Every row gives one point. The points of each table are mixes of a few directions, plus a little noise. How many directions does each table use, and how many do they share? Where both have some left over, give the other angles between the two spaces (their principal angles), to ten degrees, smallest first.
(in the rows, 128 means zero)

First (4 x 3):
[[145  42 144]
 [ 96 153 134]
 [122 139 128]
 [149 179 107]]
Second:
[[152 126 115]
 [166  96 176]
 [130 142  94]
 [ 42 160 113]
 [163 101 167]
 [115 142 104]]
Directions: first 2, second 2, shared 1; angles 50

First:
[[154 178 100  68 108 111 152 106]
 [126 138 109 140  91 103 162  80]
 [142 105 124 129 123 142 139 125]
 [ 86 159 136 161 123  92 116 113]
 [143  59 138 156 136 167 131 143]
 [122 146 155  99 183 147  72 197]
 [ 69  91 163 224 141 119  99 135]
 [182 149  99  49 118 142 154 124]]
Second, 8 rows:
[[ 79 110 119  69 131 143 112 103]
 [108 109 108  83 148 125 177 140]
 [152 137 108 150 117 113 159 166]
 [134 170 127 127 146 124  37  80]
 [174 177 114 180 119 114  98 138]
 [159  67 151 146 126  78 184 202]
 [133 115 179 138 164 138 123  88]
 [ 86 140 118 130  73 189 133 108]]
Directions: first 3, second 5, shared 0; angles 40, 60, 70

First, 10 rows:
[[ 94 141 120 134 116 103  78 108 163 119 151 111]
 [150  90 104 145  84 143 211 125  81  98  84 172]
 [175  63 152 184 155 120  43 117 159 173 249 108]
 [139 146 116 141 113 139 178 116 125  94 138 124]
 [181 187 113  58 110 162  94 146 124  93 190  94]
 [124 106 121 120 111 123 114 132 117 132 110 145]
 [102 113 139 126 146 122 152 142 110 155  58 151]
 [ 62 173 167 120 205 112 147 144 146 177  50 115]
 [108 141 113 118 103 112  83 115 150 110 146 118]
 [145 119 132 136 135 143 180 135 105 129 105 142]]
Second:
[[121 118 129 154 128 117 118 114 145 129 150 123]
 [141 146 126  80 127 148 147 154  97 127  86 138]
 [111 105 131 191 129 102 103  94 168 129 182 115]
 [135 137 127 103 128 138 138 141 112 127 107 133]
 [110 102 131 198 129  99 100  90 173 130 189 113]
 [ 98  86 133 239 129  81  84  67 200 131 225 105]
 [117 113 130 169 129 111 112 106 154 129 163 120]
 [136 139 127 100 128 140 139 143 110 127 103 134]
 [156 168 124  22 127 172 170 186  60 126  36 150]
 [130 131 128 120 128 131 131 132 123 128 121 130]
 [154 164 124  32 127 168 166 180  66 126  45 148]]
Directions: first 5, second 1, shared 1

First, 11 rows:
[[173 132 128 130  86 139 144 125 119 135 143 140 164  85 127 114 144 143
  142 131]
 [ 76 186  89  88 119  71  66  39 224 146  30  68 116 134  99 149 147   7
  155 113]
 [115 113 160 126 138 149 150 145 105 112 152 132 134 133  95  97 127 160
  113 138]
 [175 132 112 131 100 116 136 123 148 139 131 164 152 131 139 140 158 112
  147 117]
 [154 104 141 115 116 140 151 137 103 116 161 139 155 129 110  88 128 167
  138 148]
 [109 108 119 131 169 115 119 145 128 122 130 138  97 185 150 147 111 128
  121 125]
 [152  93 119 114 126 138 131 139  79 117 161 110 136 118 151  95  86 185
  145 162]
 [ 95 179 115 163 131 121  99 118 164 154  78 115  93  93 158 198 139  68
  105  89]
 [138 107 145 118 127 140 147 138 106 115 155 134 144 135 107  94 125 162
  130 144]
 [157 109 140 131 113 151 150 147  88 121 164 134 148 102 130 101 117 178
  130 145]
 [ 63 144 140 162 183 127 115 152 145 131 104 133  70 162 141 184 126  98
   83  96]]
Second (9 x 20):
[[171 106  88 145 115  88 123 151 198 114 156 128 170 196 118 163 143  79
  151 120]
 [130 142 137 126 144 134 128 132 126 109 132  89 123  84 127 110 117 104
  145 134]
 [133 112 134 113 138 117 139 123 123 140 121 158 117 148 144 127 125 140
  125 117]
 [165 135 102 145 139 109 120 154 180  87 160  81 155 131 117 134 135  55
  171 134]
 [147 144 132 116 195 150 138 135  70 110 134 243  62 189 177 107 185 134
  161 140]
 [110 119 120 138  87 128 120 120 135 153 120 129 150 142 109 150 125 158
   96 125]
 [137 119 146 105 158 119 144 125 119 126 121 133 106 113 150 109 113 123
  139 118]
 [ 72 107 153 119  61 130 128  94 119 187  88  84 152  73 100 138  73 202
   53 111]
 [ 88 167 138 145 114 176 111 118  82 126 120 109 116  76 110 115 137 156
  110 152]]
Directions: first 5, second 4, shared 1; angles 60, 70, 90

First, 10 rows:
[[136 147  76 119 137 132  92 119 151 159  76 119 110 116  88 108 128  96
  103 133 122 162 168 135 196 141 122 140 150 184 162 144]
 [107  93 167 123 117 131 143 152 141 147 178 102 115 139 154 184 153 114
  117 107 186 144 116 107  27 117 124  96 117  86  55 125]
 [129 163  64 120 125 111  62  94 164 139 115 140 125 112 102  98 115  98
  167 149 129 153 143 129 224 176  82 153 159 165 148 131]
 [121 131 102 119 126 126  97 125 157 156 123 114 111 123 113 137 136  96
  122 127 155 161 147 121 141 144 108 126 144 147 114 136]
 [129 131 139 133 124 121 134 121 118 105 147 143 142 130 142 121 119 146
  155 134 117 107 108 129 128 132 124 133 123 109 128 119]
 [137 148 119 135 129 119 125 109 114  99 124 153 147 124 129  95 108 149
  160 144  93 103 115 138 176 139 123 148 129 130 160 121]
 [136 113 163 136 135 141 176 146  94 113 118 128 135 136 138 131 129 157
   99 119 104 102 122 135  90  93 167 119 107 116 141 127]
 [135 111 179 140 131 137 185 144  85  96 138 136 146 140 153 131 125 171
  118 121 101  86 104 134  77  93 165 120 100  96 134 119]
 [134 152  87 125 130 121  94 108 143 133 104 137 126 117 106 101 117 114
  141 141 115 140 142 134 197 151 110 147 146 160 156 133]
 [118  91 183 130 125 140 173 160 113 132 158 107 123 143 155 174 149 138
   97 105 155 122 115 117  23  94 154  98 105  88  82 125]]
Second:
[[135  49 154 126 187  18 198 122   7 103 200 102 172 151 169  85 137  76
  120 151 125 136  87  60 149 123  93 176  20  46 112 211]
 [121 178 104 127  90 190  73 127 211 147  90 143  99 113 102 155 123 151
  142 116 139 131 154 166 123 141 137 101 199 179 131  79]
 [127 120 125 126 134 111 128 124 119 128 141 124 132 129 132 123 129 116
  133 132 134 135 123 117 136 134 116 135 118 118 121 139]
 [126 130 123 127 126 126 120 125 134 131 130 128 126 127 127 129 128 123
  133 129 133 133 129 127 132 133 122 129 132 130 124 128]
 [127 150 122 129 112 160 110 131 161 134 106 136 116 122 117 140 125 145
  129 121 127 124 140 148 120 128 140 114 158 152 134 104]
 [124 147 115 127 114 146 102 125 161 137 118 133 117 122 118 137 126 130
  137 125 137 134 137 139 131 138 124 120 155 146 125 111]
 [133 146 141 134 115 173 137 141 143 125  93 138 119 126 120 140 125 166
  110 116 108 107 139 157 103 106 167 109 149 151 148 101]
 [132 103 141 129 147  99 156 129  87 118 145 121 142 135 141 115 131 118
  120 134 122 125 115 110 129 121 125 140  94 103 127 152]]
Directions: first 3, second 2, shared 1; angles 70

First:
[[124 131 125 122 150 124 145 140 133 146 120 131 109 130 123 103 139 136
  156 127 129 123 141 121 134 113 118 100 126 106 121 110]
 [122 133 123 120 159 123 151 145 134 153 116 132 102 131 121  94 142 139
  166 127 130 121 146 119 137 107 114  89 125  98 119 104]
 [124 131 125 123 148 125 143 139 132 144 121 131 111 130 124 107 137 135
  152 127 129 124 140 122 134 115 119 103 126 109 122 113]
 [112 139 116 107 207 114 188 171 144 191  99 139  61 135 111  42 165 157
  225 126 132 111 175 104 151  76  92  29 120  51 104  67]
 [118 135 121 115 178 119 166 156 139 169 109 135  85 133 117  73 152 146
  190 126 131 117 158 113 142  94 105  65 123  79 113  89]
 [131 126 129 131 115 130 118 121 125 117 133 126 139 127 131 142 122 123
  112 129 127 131 120 132 124 137 134 145 130 141 132 138]
 [133 124 132 135 101 133 108 113 122 106 138 124 151 125 134 158 115 118
   95 129 127 134 112 136 120 146 140 162 131 154 136 149]
 [118 136 120 114 181 119 168 157 139 170 108 135  83 133 117  70 153 147
  193 126 131 117 160 112 143  93 104  62 123  77 112  87]
 [146 115 141 152  36 145  59  78 109  54 162 115 206 119 148 229  85  95
   16 131 123 148  73 156 102 189 170 243 137 217 156 200]
 [133 124 132 135 102 133 108 114 122 107 138 124 151 126 134 157 115 118
   96 129 127 134 112 136 121 145 140 161 130 154 136 148]
 [147 114 142 153  31 146  55  75 108  51 164 114 210 119 149 234  83  93
    9 131 123 149  70 157 101 192 172 249 137 222 157 203]]
Second (10 x 32):
[[162 154 152 120 128 158 127 125 142 108  94 132 105 147 163 142 144 160
  116 157 108 111 137 119 153  72 136 168 140 107 129 112]
 [ 95  82 107 157 129  99 117 156 202 168 165 174 148  92  62 127 159  74
  146 101 111 105  99 176  85 181 126  99 131 116 154 147]
 [136 121 134 118 117 103 127 138 100 100 157 148 169 105 132 119  87 150
   96 106 154 172  90 146 117 180 158 132 143 127 136 125]
 [ 98  91 102 149 127 116 125 139 178 146 140 159 147  95  91 157 165  71
  121 115 108 111 113 163 121 136 123 133 120 132 137 134]
 [145 164 145  96 119 130 193  78  65  80 114  84  94 158 203 113 102 125
  103 133 169 185 182  77 200  56 110 158  82 157 101  76]
 [115 125 116 119 170 117 161 155 143 157 112 146 104 119 117  95 155 134
  167 124 126 122 145 127 145  97 113  87 124  87 116  91]
 [ 81  83  70 150 162 129  74 175 137 177 112 152 178  78  59 173 160 120
  144 124  92  84  88 170  92 168 135  95 158 118 117 166]
 [191 173 188 123 102 157  72 129 113 110 131 109 118 178 150 100  78 223
  135 152 126 110 106 108  78 173 161 135 180 113 155 171]
 [119 141 128 122  83 132 176  43  79  84 137  59 106 160 185 153 111  50
   86 127 162 176 190  82 186  74  91 180  52 218 108 115]
 [140 144 138 125 143 140 107 143 121 150 118 116 111 149 119 100 119 173
  166 139 123 105 131 114 103 142 128  93 150 107 129 144]]
Directions: first 1, second 6, shared 1

First:
[[138 114 148 135 144 125 144 101 149 132 106 144 121 115 123 131 157 124
  117 117 130 101 150 145 104 136  88 125 134 151 124 136]
 [104 139 119 118 116 127 173 120 100 132 146 136 143 112 143 146 135 128
  144 129 110 113 100 109 131 108 129 153 137 144 119 150]
 [105 154 166 146 141 188 172  37 150 142 115 189  96  94 118 127 189  94
  162 121 148 158 160 149 150 124  75 189 157 226  83 122]
 [116 127 143 124 129 197 117  86 154 137 108 154  78 124 113  96 146 118
  147 123 158 188 163 134 176 109 123 135 135 190  89  99]
 [170  82 114 117 125  14 128 203 113 134 124  75 197 139 134 161  94 165
   55 119  88   7  94 139  39 159 119  74 112  29 196 169]
 [144 159 118 153 136 132  57 156 139 104 143 108 121 161 119 113  94 114
  142 148 149 191 137 134 151 156 169 123 111  82 144  92]
 [149  91 117 113 136 169  37 159 166 112  99 100  67 167 111  69 100 148
  118 128 163 194 171 118 166 113 171  51  96 111 117  77]
 [113 167 112 137 113 115 137 143  96 123 167 122 159 130 138 148 107 118
  148 143 117 141  92 118 139 135 155 167 133 105 139 135]
 [ 92  99 116  80  92 122 210 128  82 162 138 129 158  97 146 149 130 155
  117 112  93  67  79 101 125  78 125 140 147 156 117 173]
 [105 148 117 137 150 138 165 109 113  90 139 148 108 119 160 136 164 116
  178 137 118 131 126  81 126  98 126 131 121 155  99 142]
 [171 127 138 148 127  81  71 163 149 142 125 100 161 149 101 133  91 129
   80 130 137 116 133 180  99 190 127 120 124  61 181 114]]
Second (9 x 32):
[[112 150 101 140 159 116 152 136 105  66 146 132 113 131 172 139 154 119
  183 143 109 122 117  62 114  99 143 111 106 121 108 145]
 [122 150 158 143 128 172 130  73 151 150 120 162 111 113 105 120 150 103
  139 125 152 169 154 165 155 143 101 175 150 181 109 108]
 [142 199 115 185 148  43 133 156  99  89 180 119 194 137 150 185 120  96
  148 157 102  97  91 130  73 189 128 174 123  48 180 152]
 [123  88 110  93 119 148 113 152 126 125 114 110 101 138 132 101 113 156
  122 123 129 136 129  99 148  87 157  77 112 129 112 122]
 [144 115 118 124 120  75 125 167 115 133 135 100 168 135 130 147 104 142
   96 128 109  81 105 135  95 146 133 115 123  77 163 146]
 [148 153 148 142  96 139  63 135 146 176 138 117 153 145  78 118  75 116
   94 133 158 184 132 203 163 187 144 175 147 102 163  89]
 [140  49 186  85  97 158 162  71 170 227  63 152 125  89  76 113 148 153
   43  80 140  73 161 208 121 127  50 132 169 206 120 135]
 [117  88 113  97 133 143 146 135 123 113 111 124  97 126 146 111 142 150
  135 119 119 113 132  84 129  76 137  78 113 148 101 137]
 [105 156 104 140 151 155 127 124 116  71 145 136  89 138 161 117 147 114
  193 147 131 177 131  67 152  94 158 117 107 141  94 119]]
Directions: first 5, second 4, shared 4

First (10 x 32):
[[126 112  92 145  97 154 117 174 169 150 126 117  86 129 103 130 175 112
   84 139 143 161 110 107 144  88 146 118  90 157 130  74]
 [142 131 146 148 132 124 109 147 124 118 171 116 129  98 123 117 128 119
  113 173 123 140 100 100 133 178 122 127 136 180 110 139]
 [159 133 115 173 213  75 135 111 113 113 112 164 104 115 152  80 136 121
  111 133 151  48  83  54 171 186 175  91 123 157 123 153]
 [113 153 125  85 104 137 135 122 105 117 188 130 167 114 103 128 113 110
  143 151  76 150 145 165 100 110  55 186 144 142 131 167]
 [120 130 156 106 137 119 142  86 106 122  93 132 158 150 154 145  90 154
  173  88 129 109 163 168 109 130 127 127 154  66 135 149]
 [135  94 135 165 115 144 112 151 166 149  71 106  87 145 142 147 149 148
  110 107 181 143 121 109 145 128 196  74 107 111 124  66]
 [111 131  88 104  96 149 138 141 143 142 132 133 120 140 101 133 152 112
  116 119 112 149 142 149 122  60 104 154 106 123 143 109]
 [128 142 119 117 157 106 145 102 107 118 126 152 140 131 135 112 117 125
  141 117 117  92 132 128 130 128 118 138 135 117 135 158]
 [115 141 150  96  92 146 123 129 112 120 178 110 166 115 112 144 105 125
  147 152  91 168 147 168  96 128  71 169 151 135 123 152]
 [132 112 153 141 135 126 125 116 133 132  83 119 124 143 154 143 115 154
  143 101 158 120 137 132 130 144 166  95 135  92 126 113]]
Second:
[[ 93 122 185 140 172 153  95  75 102 105 139 154 168 115 163 140  89 119
   93 121 120  76  95  80 192 154 182 125 143 132 176 160]
 [126 135 131 126 127 129 136 108 128 116 141 147 142 122 129 127 132 134
  145 134 128  98 121 125 137 125 133 139 130 148 147 134]
 [122 109 132 137 142 133 101 169 121 155 100  84 102 143 133 134 109 107
   73 110 126 195 138 122 121 145 129  97 128  75  88 120]
 [128 132 128 128 132 125 134 117 127 123 128 138 132 127 130 126 129 131
  137 126 130 111 127 126 132 126 132 132 128 132 137 131]
 [139 132 110 123 110 121 142 141 138 132 131 125 120 128 115 125 144 133
  146 134 131 136 135 144 109 117 111 134 124 137 119 119]
 [140 140 109 119 113 116 155 116 137 119 136 149 132 126 118 121 149 142
  170 135 133  99 132 144 116 111 114 144 124 151 138 125]
 [129 130 124 127 139 120 134 120 124 127 118 135 128 132 133 124 126 130
  134 120 130 114 130 128 131 126 132 125 128 120 131 132]
 [149 140 106 115  31 147 142 173 170 126 201 111 127  97  72 136 181 141
  174 197 123 176 129 168  80 103  68 172 117 220 117  91]
 [139 107  95 135 170  96 121 185 116 176  39  73  66 176 139 116 108 106
   74  68 138 207 167 138  97 138 122  69 122   7  53 118]
 [130 122 123 130 133 125 123 144 126 139 112 112 115 137 128 127 124 121
  113 118 129 152 136 129 121 133 125 115 126 105 110 124]
 [110 139 164 128 138 143 128  63 119  91 166 180 177 104 144 133 120 139
  150 144 123  44  97 103 174 130 160 155 138 181 193 154]]
Directions: first 4, second 3, shared 1; angles 60, 60

First (10 x 32):
[[ 95 145 122 107  99 119 105 162 112  73 118 127 125 125 143 105 122 122
  165 116 147 142 147 122 126 153 140 141 108 125  96 147]
 [140 139 106 135 103 119 137 140 134 115 134  92 124 122 128 114 103 112
  100 134 137 114 102 138 137  90 134 132 113 148 141 109]
 [145 111 163 139 149 163 100 124 110 176 142 188 112 145 127 152 156 143
  149 148 133 126 126 113 114 159 108 146 162 115 112 116]
 [ 84 132 152 101 136 131  93 142 106  99 111 172 127 140 144 126 148 138
  198 109 132 158 176 111 116 202 132 139 131  96  81 167]
 [ 92 129 112 103 122 104 144 129 135  78 111 110 154 100 128 109 138 139
  136 103 122 149 164 128 131 129 139 101 103 132 130 168]
 [162  99 137 145 128 157 132 123 122 166 155 158 131 102 111 138 164 154
   97 158 138 115 109 119 120  91 102 121 144 157 150 108]
 [127 132 129 128 135 124 129 123 131 132 123 123 125 139 130 131 119 121
  131 124 122 128 128 131 130 136 131 130 130 119 127 127]
 [177 129 142 162 156 145 129 102 137 205 140 129 101 174 124 161 101 107
  103 149 114 100  82 138 133 123 119 148 163 112 142  78]
 [121 126  95 120  98 109 156 138 139  85 131  89 151  82 119 101 131 136
   94 124 136 128 129 135 135  74 133 101  95 165 154 139]
 [138 138 120 137 154 109 154  96 154 152 115  92 129 152 126 141  96 107
  107 115  99 121 117 145 141 123 139 119 132 110 148 119]]
Second:
[[128 130 129 129 128 129 129 129 128 127 127 127 128 130 129 127 127 128
  129 128 128 127 126 128 128 129 129 129 128 128 128 127]
 [136  91 108 117 117  87 133  88 114 162 143 134 168  64  82 145 184 146
   95 142 120 143 175 146 123 109  82  88 127 147 156 149]
 [129 151 129 128 115 141 126 171 144 119 130 116 127 121 141 104 122 131
  126 136 152 122  92 126 126 110 135 133 119 144 119 109]
 [123 136 138 134 141 143 127 127 127 115 119 131 108 165 146 132 101 117
  146 117 119 124 121 119 131 146 149 147 134 110 118 127]
 [132  87 114 121 129  90 133  73 107 157 138 140 156  89  88 156 171 140
  107 133 107 141 184 143 126 127  91  97 133 131 153 156]
 [131 118 120 124 122 116 130 119 125 139 134 128 143 102 112 130 150 135
  115 134 129 133 140 135 126 118 112 113 127 139 137 133]
 [130 148 128 127 114 137 126 165 142 122 132 118 129 116 136 106 127 131
  123 136 150 124  98 127 126 110 131 129 118 144 122 112]
 [114 151 159 147 170 173 123 122 123  88 100 137  64 249 184 142  42  94
  187  93  99 114 111 101 139 188 194 186 148  68  98 125]
 [129 143 127 127 117 136 127 158 140 123 131 119 130 117 134 110 128 131
  123 134 146 125 104 128 126 112 130 128 120 141 123 116]]
Directions: first 4, second 2, shared 0; angles 30, 40

First, 8 rows:
[[125 134 148 167 129 137 130 143 166  84 102 131 148 127 140 123 131 125
   99 111 157 155 155  69 134 111 111 139  82  88 112 144]
 [121 141 168 208 129 147 131 158 205  38  74 134 167 126 153 118 133 122
   69  92 187 182 184   7 141  95  94 151  35  48  96 160]
 [133 120 102  78 127 116 126 109  79 184 162 124 103 129 113 135 125 132
  165 150  91  94  93 204 120 149 150 113 186 178 148 108]
 [129 126 119 111 128 124 127 122 112 147 139 127 120 128 123 130 127 129
  140 136 116 116 116 153 125 135 135 123 148 145 135 121]
 [127 129 132 135 129 130 128 131 135 119 123 129 131 128 130 127 128 127
  123 125 133 133 133 117 129 125 125 130 119 120 125 131]
 [135 116  88  48 127 110 125  98  50 218 182 122  89 130 104 139 122 135
  186 164  69  74  72 249 115 161 162 105 220 208 160  95]
 [127 129 132 136 128 130 128 131 136 119 123 129 132 128 131 127 128 127
  122 124 134 134 133 116 129 125 125 130 119 120 125 131]
 [127 130 134 140 128 131 128 133 140 114 120 129 134 128 132 126 129 127
  119 122 137 136 137 110 130 123 122 131 114 116 123 133]]
Second:
[[159 133 168 118 126  81 125  92 114 103 151 137  81 175 151 162 158 122
  109 142 157 120 116 124  71 104 115  80 151  45 179  92]
 [ 92 129  71 108 168 182 133 131 118 147 101 132 204  73 126 106  96 136
  144 107 106 160 110 142 186 114 113 139  85 199  61 147]
 [143 145 147 117 124  83 149  91 125 132 130 122 110 176 132 173 147 108
  123 124 189 131 106 134  97 132 107  89 144  67 135  94]
 [142 129 132 130 150 134  99 137  97 123 161 127 161  92 162  93 121 106
  107 149  88 148 124 117 157  96 133 145  99 148 218 141]
 [139 139 110 141 127 113 115 137 138 148 137 112 142 108 118 116 111  98
  132 107 138 135 128 132 168 149 146 153 106 151 145 144]
 [114 115 118 129 111 136 137 133 158 118 100 139  87 142  95 141 129 167
  149 107 134 102 144 136 102 147 137 118 151 123  41 130]
 [ 90 110 156 166  85 195 155 204 133 150 111 108 162 115 117  82 131 145
  126 186  72 114 173 103 146 165 138 210 154 211 146 165]
 [146 125 121 115 135  99 111  99 138 101 131 146  78 142 122 151 132 143
  132  99 144 114 122 138  96 114 133  86 132  81  99 112]]
Directions: first 1, second 5, shared 0; angles 90

First (10 x 32):
[[147 138  96 167 101 107 126 150 161  97 154  88 137 128 188 141 135 179
  147 136  94  68 119 107  73 131 174 126  98 125  77 166]
 [112 121 147 116 133 134 104 121 106 147 113 141 117 137  91  92 125 105
   97 125 153 152 105 131 175 130  80 134 145 142 140  83]
 [ 91 114 152 115 114 127  77 142  77 151 116 113 124 147 105  74 132 121
   86 132 152 139  85 120 186 132  47 143 150 161 119  60]
 [129 132  98 141 101 109 147 169 126  99 158  67 168 121 216 194 145 192
  182 144  78  69 161 113  51 124 182 122 100 122  83 186]
 [167 144  92 151 131 122 185 128 182  95 152 122 144 108 180 198 128 159
  188 130  86  94 176 128  42 124 229 113  95  94 119 215]
 [149 135 118 153 128 122 122 112 165 122 128 144 105 130 115  99 121 123
  111 122 133 120 106 124 131 132 140 130 121 123 120 127]
 [ 72 107 168  72 134 144 109 142  40 164 109 122 147 138 103 125 136 104
  116 134 154 172 137 139 184 123  47 135 162 152 157  72]
 [190 144 136 134 189 157 177  37 220 138  97 249  67 109  19 101  94  37
  104  96 171 204 135 162 157 128 171 117 137  84 211 143]
 [120 124 138 108 139 137 138 123 111 138 122 140 132 125 115 139 128 113
  133 127 135 149 143 137 139 126 119 127 138 127 150 123]
 [103 120 134 123 107 121 100 153  90 133 131  95 140 139 146 115 136 148
  120 138 126 113 113 117 139 130  91 135 133 148 104 103]]
Second:
[[111 102  95 120 121 146 111 154 137 131 116 128 117 152 110 123 141 138
  141  99 180 122 115 104 154 113 156  88 104  93 148 188]
 [134 136 126 146 115 112 119 135 130 118 140 109 131 127 152 121 127 146
  122 140 105 103 116 122 110 134 123 141 125 142  96 114]
 [116 108  65 171  76 117  70 192 154 101 142  67 118 166 172  96 151 200
  134 108 151  44  68  67 121 121 164  96  78 111  68 191]
 [141 151 166 120 146 120 154  95 116 133 131 146 138 103 127 140 112 102
  119 151  92 154 152 160 114 138 101 160 157 153 133  75]
 [159 174 205 118 161 107 180  60 102 137 139 156 150  76 131 151  99  83
  108 179  45 174 173 192  95 152  73 197 186 183 128  16]
 [130 130 111 158 101 109 102 151 138 112 142  93 130 137 164 113 136 167
  123 134 113  82 100 107 110 132 133 131 110 137  80 132]
 [136 143 168 102 161 136 165  87 112 145 119 165 132 104 100 148 113  82
  125 142 113 181 166 165 131 132 106 148 159 138 166  88]
 [ 97  83  90  89 142 174 125 148 133 146  95 162 107 159  67 135 143 107
  154  75 226 163 134 108 187  99 166  63 106  66 203 219]]
Directions: first 3, second 2, shared 1; angles 80

First (11 x 32):
[[ 99 113 141 111  92  97  96 132 108 166 167 136 163 100 131 115  87 108
  140 122 174 140 108 129 113  75 126 131 145  58 134 117]
 [137 151 130 128 110 141 109 106 138 135 101 116 162 133 152  88 111 149
  133 105 149 126 143 107 106 167 143 140 124 143 114 131]
 [112 116 128 113 125 153 110  78 149 148  83 140 136  94 157 116 136 118
  133  93 153 148 128  98 114 161 115 114 132 140 114  98]
 [150 145 148 151 123 119 141 166 128 122 156 145 109 160 106 123 163 126
  125 185  82 135 156 140 141 102 140 138 145 122 129 156]
 [121 142 186 142  65 101  91 153 129 185 175 181 154 125 123  76 150 100
  142 187 125 178 162 115 118  54 139 148 185  48 113 145]
 [ 90  99 117 100 122 118 106 100 116 151 130 120 152  83 142 139  81 113
  137  83 183 129  89 124 115 115 109 113 122  95 135  94]
 [ 85  87 117 100 121  91 114 136  96 151 176 123 144  87 115 162  73 101
  135 109 179 126  74 149 127  64 108 117 128  58 150 103]
 [112 126 155 121  94 131  96  99 143 171 117 162 148  99 149  95 143 107
  140 125 148 166 142 101 114 117 123 124 158  98 112 112]
 [143 124 120 140 163 147 161 130 144  99 110 134  78 140 114 159 177 125
  117 145  81 127 137 137 150 146 118 115 122 172 130 129]
 [204 173  83 167 197 150 205 183 126  21 112  67  72 227  96 166 154 194
   99 153  38  53 151 167 160 204 159 144  71 249 141 184]
 [158 133  78 135 193 159 178 125 135  59  82  79  86 161 123 174 135 165
  107 101  92  78 120 145 147 208 130 119  75 226 138 133]]
Second (10 x 32):
[[106 116  95 134 168 173 141  55 147 101  66 108 107 104 152 131 119 151
  101  87 122  86 128 102 140 195 115 118  81 203 133 130]
 [114 118 102 123 142 149 134 102 129 123 111 102 134 117 146 127  97 145
  126  96 139 110 117 119 131 160 110 118  98 148 131 124]
 [145 130 132 100 119 153 109 100 158 152  71 137 149 112 161 117 155 118
  155  78 164 177 127 103 101 188 120 109 150 142  98  74]
 [162 153 177 121 102  48  96 177 122 118 147 184 134 151  71 157 170  85
  105 173 154 135 120 169 101  47 222 172 199  97 142 133]
 [113  97 153 122 125 161 133 105 157 168 115 177  92  93 142 130 200  88
  150 149  94 200 148 102 147 122  74  88 159 113 105  91]
 [ 70  97 121 142 115 106 135 150  84 153 224 114 132 104 114 123  56 127
  125 165 119 102 111 141 159  33  85 124 100  45 157 167]
 [183 169 121 150 151 126 155 167 130  69 114 104 112 193 103 139 147 161
  107 150  90  88 149 153 132 164 179 156 115 194 133 165]
 [107 132 141 167 132 175 137  76 158 133 101 154  98 118 149  85 168 138
  108 161  68 125 181  85 154 150 109 129 117 167 120 165]
 [138 114 113 113 130  97 147 203  91 127 197  98 131 147 103 164  98 125
  154 137 132 133  94 172 136  84 106 116 125  73 139 117]
 [145 151 125 104  94  97  91 151 109 141 134 101 195 139 137 108  68 140
  144  87 198 123 106 136  86 137 161 151 137  97 124 113]]
Directions: first 4, second 6, shared 4
